Each row is a point. The window is the flat piece filled in between its corners: a triangle in 3 columns, a solid with four corners in 4, and so on. A path goes straight from each point to the next, and from the last back to the first. After which points does the path pass through the window?

Window:
[[4.4, 1.1, -6.3],
[0.8, 1.9, 0.2],
[-8.0, -1.5, 3.3]]
Path:
(1): [3.9, -4.0, 0.7]
(2): [-0.5, 3.8, -0.1]
(3): [-6.0, 4.5, 2.4]
(4): [-1.8, -1.2, 3.2]
(5): [-3.3, -4.1, 6.2]
(6): [-7.9, 0.5, 0.9]
(7): [4.4, 5.1, -5.0]
(8): [5.0, -2.5, -4.0]
(9): [-3.9, -3.6, 2.0]
(10): [-4.6, 4.3, -1.8]
(11): [5.0, 6.4, -6.6]
(12): [9.0, -0.2, -7.3]
Through the window after points: 1, 5, 9

Window:
[[-4.9, 0.3, 0.3, -6.0, -4.7, -0.1],
[6.7, 5.9, 1.2, 2.2, -3.3, 1.4],
[-0.3, -0.9, -3.0, 2.1, -2.3, -4.3],
[8.8, -2.1, -10.1, -6.2, -5.3, -0.6],
[-8.6, -9.4, 5.3, -4.0, 1.6, -0.9],
[-6.2, 6.2, 0.2, -0.7, 4.8, -0.1]]
Path:
(1): [-0.7, 2.1, -2.2, 3.8, 0.1, 1.4]
(2): [1.8, 2.2, 0.6, -1.4, 0.9, -6.5]
(3): [4.7, 0.0, 0.3, -6.1, -0.1, -8.1]
(4): [5.4, -1.6, -6.0, 0.1, -7.4, 4.2]
(5): [-0.9, -2.6, -6.2, -0.9, -2.9, 3.7]
(6): [4.7, -3.7, 0.3, -9.0, -1.1, -7.6]
(7): [-1.4, -0.3, 1.9, -4.3, -3.2, -3.5]
(8): [-3.6, 0.7, -8.7, -1.2, -4.6, 4.6]
Through the window after points: 5, 7

Window:
[[2.4, 1.0, -1.5, -8.7, 6.2, 2.6, 5.9, -9.3, 3.5],
[-2.7, 3.5, -8.9, 7.7, -7.5, -0.4, 8.9, -15.1, 5.9],
[-9.6, -5.5, -3.9, 1.2, 3.2, -7.3, 1.6, 0.7, -9.2],
[-2.3, -0.7, -5.0, 0.8, 1.8, -3.6, 4.5, 3.8, -4.9],
[2.2, -1.7, 6.6, -3.4, -2.5, -4.3, -5.8, -2.4, 2.6],
[0.6, 1.6, 11.5, 0.1, 2.4, -4.3, -0.8, 0.0, 1.8],
[-5.4, 3.0, -1.1, 0.3, 1.5, -3.0, 0.1, 0.8, -9.8],
[-2.7, -0.6, -2.9, 5.8, 3.6, -0.5, -0.5, -1.8, -3.7],
[-6.4, -1.7, -2.6, 2.8, -2.2, 2.6, 4.6, -2.2, -2.7]]
Path:
(1): [-6.5, 3.2, -4.7, -1.7, 4.4, -1.3, 0.3, -0.1, 4.2]
(2): [-7.9, 0.8, -1.1, 0.0, 3.2, -4.3, 0.1, -4.1, 1.1]
(3): [4.2, -2.4, 3.7, 1.1, -1.5, -0.6, 5.2, 0.2, -5.5]
(4): [-0.1, -5.3, 3.0, 4.6, 0.4, -3.1, 7.3, -3.1, -9.0]
(5): [-10.1, 0.6, -6.5, -0.9, 1.8, -2.2, -1.5, 0.1, -2.1]
(6): [-2.2, 5.8, 1.6, -0.8, 2.5, -1.3, 0.0, -1.8, 5.3]
(7): [2.0, 0.1, 2.8, 0.8, 0.8, -0.2, 3.2, -4.4, -0.1]
(8): [1.9, -8.9, -2.2, -3.6, -0.2, -3.0, 5.8, -2.9, -9.6]
(9): [-7.8, -0.7, -1.2, 1.8, 2.2, -5.5, -0.6, 0.0, -3.5]
(10): [-5.7, 0.8, -3.6, 0.1, 2.7, -1.2, 1.7, -0.8, 0.1]
(11): [3.0, -6.0, -1.8, 2.2, -1.0, -4.5, 7.0, -3.7, -5.7]
(12): [6.2, -5.7, 3.6, 1.2, 0.0, -5.0, 1.7, 0.6, -8.9]
(13): [-7.4, 4.8, 2.6, -7.8, 6.2, 0.5, -2.7, -2.8, 5.7]
(14): [-8.7, 2.6, 0.4, -1.7, 4.9, -0.2, -3.5, 3.4, 1.0]
(15): [0.5, -5.1, 3.8, 0.7, 2.5, -5.7, 2.3, -0.8, -8.5]
(16): [2.6, -3.7, 2.4, 4.0, -2.0, -5.5, 3.5, -5.8, -7.5]
Through the window after points: 2, 4, 8
